Each row is a point. A path goes straight from each point to the next, and from the last back to the first. The post is the endless flat space through its rows: a point in 2 columns, a line in 3, a plane in 4, and so on, so that a path can go around it. How many times does the path go around the post? Going back the other way cancels.

Post (2 x 3)
[[ 12  12 -52]
 [-26 -34  13]]
Path (7 x 3)
[[ 29 -54  -5]
 [ -1 -47 -55]
 [-32  -6 -82]
 [-36  28  -5]
 [  3  44  -2]
 [-66 -21  55]
 [ 34  36 -17]]
Times around: 1

Post (5 x 6)
[[  7 -38  26 -11  49 -23]
 [ -2  14 -23 -23  -6  30]
 [ 38  12 -21 -18 -70  29]
 [-42 -41  17   1  23 -46]
 [ 19  23   2  11 -17  13]]
Path (21 x 6)
[[ 26  -7  20  -5 -75  10]
 [ 49 -26  15 -30 -14  24]
 [ 17 -37  14  58 -64 -19]
 [  6 -29 -37 -21 -28  -5]
 [ 23 -13  -9 -46  28   9]
 [-49 -10  15 -32 -16 -32]
 [-39 -39  23 -13  21  23]
 [ -3  16 -58 -50 -34  77]
 [105  33  16  71  38  20]
 [-14  24 -11 -38  40 -33]
 [ 19 -20  38 -53  38 -30]
 [ 82  29  15  13 -72  41]
 [  2 -32   0  48 -51 -11]
 [-44  31 -53  65 -45 -15]
 [-16 -66 -29 -83  50 -18]
 [ 35 -21  21 -45  32  -3]
 [ -1 -83  52 -37 -12 -12]
 [-69 -24 -24  24 -59 -13]
 [ 73  26 -14  56  -4  22]
 [ -9 -27  15 -19  66 -65]
 [  5   0  63  23 -42 -49]]
Times around: 4

Post (7 x 8)
[[ -4 -32  -6 -68  47  -5  24 -24]
 [ 35  29  16   2 -19 -18   7 -15]
 [-10  49 -26 -16   7  17 -22 -23]
 [ 69 -10   0  12 -34 -46  -4 -54]
 [ 48   5   1 -53  12  27 -44  18]
 [-49  18  54  73  37  38 -24  20]
 [-16 -29 -13   6   9   4  64 -31]]
Path (32 x 8)
[[-26  21  12 -18   1   6   8 -53]
 [-32  23 -15  93   2  23 -49 -66]
 [ 40  24  29 -18  42 -38  11 -34]
 [  7  16  43  44  62 -54 -33 -15]
 [ 12   6  14  76 -31  32   7  28]
 [-34  54  23  40 -47 -27 -45 -49]
 [ 39  -7  45 -18 -23  -7  26 -27]
 [ 38 -54   3 -94  -4  14 -25 -33]
 [ 12 -57 -33 -34   1  54  10  22]
 [ 43   4  26  17  -2 -57 -21 -26]
 [ 14  53  37  -3  15 -61  75 -17]
 [ 15   7  58  24  27 -22  -7  17]
 [-35   0  32  -3  -8 -49  25  -6]
 [-63  49  -8  32 -17  30  11  38]
 [ -9 -12 -82 -35  24  11  70  -2]
 [ 44 -42  -4 -24  64  79 -48  49]
 [ 71 -34  37  21  13  40 -53  30]
 [ 17 -40 -77 -43  35  29  16 -13]
 [ 28 -84 -22 -24  13 -17 -18 -27]
 [  0   1  42  -8 -34  12  38  27]
 [ -9 -36 -42 -48  -9  28 -49 -33]
 [ 53 -47   5 -55   9 -53  -2 -28]
 [ 61  31 -14 -34 -29 -38  90  11]
 [ 81   4  -7 -30  -1  16 -27   2]
 [ 42  22   5 -11  -8  43  -5 -30]
 [ 59 -53 -30 -67 -13  29  82 -27]
 [ 25  52  -6 -53  31 -29  95 -16]
 [-21  12  29  -8 105 -12  -7 -17]
 [ -5  45 -37 -57   2 -10  76 -46]
 [ 48 -29  23 -46 -11  14  68 -13]
 [ 47 -42  21   4 -54 -21 -15 -60]
 [ 58  43  39 -33  -1 -22 -46 -23]]
Times around: 0
